Every row gives one point. The window is the flat piece filled in between its corners: a triangle in 3 columns, a solid with four corners in 4, and so on. A path goes straight from each point to the next, and from the last back to the first. After which points does the path pass through the window?

Window (3 x 3)
[[-17 -13   4]
 [-40 -60  16]
 [ 38   2 -20]]
Path:
(1): [ -9 -15 -37]
(2): [26  0 29]
(3): [36 -1  3]
(4): [ 16  -5 -55]
(5): [ -8  17 -46]
(6): [26 11 -4]
(7): [37  5 -3]
(8): [ 27  -8 -36]
Through the window after points: 1, 3, 7

Window (4 x 4)
[[  1  37  15  -3]
 [-16 -15 -57  20]
 [ 34  40  26 -31]
 [  9   4  24 -16]]
Path:
(1): [ 18  41  49 -46]
(2): [53 38 50  4]
(3): [-1 10  4 19]
(4): [ -9   7  -9 -21]
(5): [-14   3 -22 -27]
(6): [ 12  -2 -38  50]
(7): [44 19 28  3]
(8): [  1  21  14 -37]
Through the window after points: 5, 7

Window (4 x 4)
[[  6 -15  26 -49]
 [ 15  22  17  12]
 [-44 -13 -24 -15]
 [ 34  16 -21  46]]
Path:
(1): [ 24 -12  39  35]
(2): [ 19   3 -11  59]
(3): [ 20  21 -31  32]
(4): [ 18  37 -24  20]
(5): [ -8 -21 -17  54]
(6): [-29 -25  14  -7]
(7): [-15   5 -16 -18]
(8): [ 47  24 -60  15]
(9): [17  7 13 56]
(10): [-15  -8  21  41]
(11): [ 14  25 -13  14]
(12): [ 35  29 -19  16]
(13): [15  7  2 36]
(14): [  7 -13 -10  45]
(15): [ 31  44 -33   3]
(16): [ 14  44 -37   6]
Through the window after points: 6, 8, 12, 14, 16

Window (6 x 6)
[[ 32   6 -33 -45   7  15]
 [ 25  16  -2 -11 -18   2]
 [-11 -32  -1 -23  15 -27]
 [  2 -14  22  33  33 -59]
 [ 13  28 -30  11 -13   6]
 [  3  60   8  34   4   7]]
Path:
(1): [ -7  43 -51 -14 -17 -26]
(2): [ 21  16 -16  12  -5  13]
(3): [ 11  12 -19  24 -10  24]
(4): [ 13  33 -28 -26  -1 -36]
(5): [ -4  59 -15 -33   2 -15]
(6): [ 21 -18 -16   8  10   9]
(7): [ 24 -23  -2  31   7   0]
(8): [  5  23 -17  -7  -4 -11]
(9): [ 13  40  -4 -41 -21 -23]
(10): [ -3 -17 -18  12  18  24]
(11): [ 21 -18  -7  -4  12   1]
(12): [-10  22 -24 -29  -4 -18]
Through the window after points: 1, 3, 7, 11

Window (6 x 6)
[[  8 -14  14 -47  57  10]
 [ 27   1  19 -16  -7  18]
 [ 30   2  19  31   0 -24]
 [ 11 -27 -14  36 -22  -2]
 [  0 -29  42  60 -45 -17]
 [-37  36 -30 -59  30   6]]
Path:
(1): [ 32  -2   2  12  -1 -39]
(2): [ 30 -31  10  22 -26 -21]
(3): [ 15 -24   0  41 -10  15]
(4): [ 5  7 -2 17 20 31]
(5): [ 34 -28 -18 -12 -28 -34]
(6): [  1 -26   3 -42  15 -44]
(7): [-14  52   4  -2  22  46]
(8): [  4 -15   2  32   0   5]
(9): [ 30 -24  20 -29 -20 -36]
(10): [  7 -32 -34   8 -27 -37]
(11): [ 12 -14  10  40  -5  25]
(12): [16  4 34 34  1 11]
Through the window after points: 8, 10, 12

Window (8 x 8)
[[-19 -16  -2  20 -32   2  -8 -19]
 [-34 -20 -23 -23 -20  -5  -1   8]
 [ 32 -32 -12 -27 -20   9  28  30]
 [-29  17  -8   9  30  14 -60 -15]
 [  6 -10   4  24   6   2  39  -7]
 [ 28  -8  23  -7  14 -43  20  24]
 [ 37  41 -15  -8   5 -33   1  -6]
 [  5 -35 -26  15   9   2  -3  -8]]
Path:
(1): [ 18 -17  12 -27  -2 -15  -5 -29]
(2): [ -3 -13  17 -19  13 -19   0 -32]
(3): [  3  12 -44  49   7  -5 -10  12]
(4): [  0   9 -20  10 -21 -19  -3  36]
(5): [ -1 -14  -6 -29  11   1  10 -39]
(6): [  4 -29  12 -17  23   7 -14 -15]
(7): [-10  -3 -12  16   0  -6  -8  17]
(8): [ -6  -5 -10  12  -2 -10   2   7]
(9): [ -9 -13   6  -8   7 -22   6 -13]
(10): [ -4   2 -16 -33  14  10 -21 -46]
(11): [  0  -1 -12  18  -9  -2  -5  13]
(12): [  5   1  -1  13  -5 -21   9  15]
Through the window after points: 4, 12

Window (9 x 9)
[[ 13  17  23  -4 -17  33  24 -21   0]
 [ -3  12  23  22 -18  -1  26  28  29]
 [-22 -22  -6  11 -37   0  13  20  11]
 [-20  -6  24  28  -3  12  18  11  40]
 [  9  17 -30 -12   3  -8 -36   7  25]
 [  8  15   0  34  -1  13  15  -6   2]
 [  8   5 -34   9 -14  21 -33  31  21]
 [ 36   0 -13 -15   4  37  34 -11 -10]
 [-60  35  27 -32  48   1  -6  16 -20]]
Path:
(1): [-11  24 -28  -2 -13  30  19 -18  18]
(2): [-8 27 -8 22 -3 22 27  1 10]
(3): [16 -5 19 10 -8  3  6 10  8]
(4): [ 3 -4  9  6  3  0 -4 14  6]
(5): [ -6  15 -21   0  -6  20   8  14  14]
(6): [-21  -4 -13   5 -33   8  19   9  20]
(7): [ -9 -23  15  17 -14  -1   0  27   3]
(8): [ 11 -15  24  -3   8 -14 -28  22  11]
(9): [-14  26 -20  13  -4  18  13  -3  18]
(10): [-15  38 -18   2 -20  25  32  22  28]
(11): [  0 -13  23  21  -3  12   7   6   2]
(12): [-3 -1 27 10  7 -6 -6 17  4]
(13): [-37  26  -7   5 -12  17   6  17  23]
(14): [-20  22 -25  21 -25  15  16   3  28]
(15): [ 1 -4 10 16 -4 18  0 21  6]
(16): [ 7 -7 16  9 -2 10 -8 20 -1]
Through the window after points: 2, 6, 8

Window (9 x 9)
[[-25  -4  41 -10 -14  23  33 -13  -7]
 [-26  27  45  27 -21 -36 -21   4   6]
 [ 12 -28 -21 -27  -7  17  -9 -60 -12]
 [-19 -12  -7  19 -58  11  25 -20 -23]
 [ 32  -9  20  34   5  46  46  19  -9]
 [ -4  -5  -2  -8  18 -10 -25  19  54]
 [-36  -1 -32  42   7 -18   5  28  -4]
 [-33 -36  10  37 -44 -37 -11 -24 -21]
 [ 42 -24 -22  18   4 -20  56  30 -20]]
Path:
(1): [-32   4 -60  45 -17 -38  30 -26  22]
(2): [-3 -6  0 24 -2 -7 38 -3 18]
(3): [ 23 -11   4  -1 -13  12  16  18 -32]
(4): [  8 -30   9  14 -25  -8  11  21 -25]
(5): [  2  -8  -9  24  -2 -10  44 -16  -2]
(6): [  0  -3   9  42 -16  14  43 -15  10]
(7): [-21  -3  27  13 -22 -14   8  46 -28]
(8): [ -9 -14   5   9   4   8   3  17 -18]
Through the window after points: 4, 8
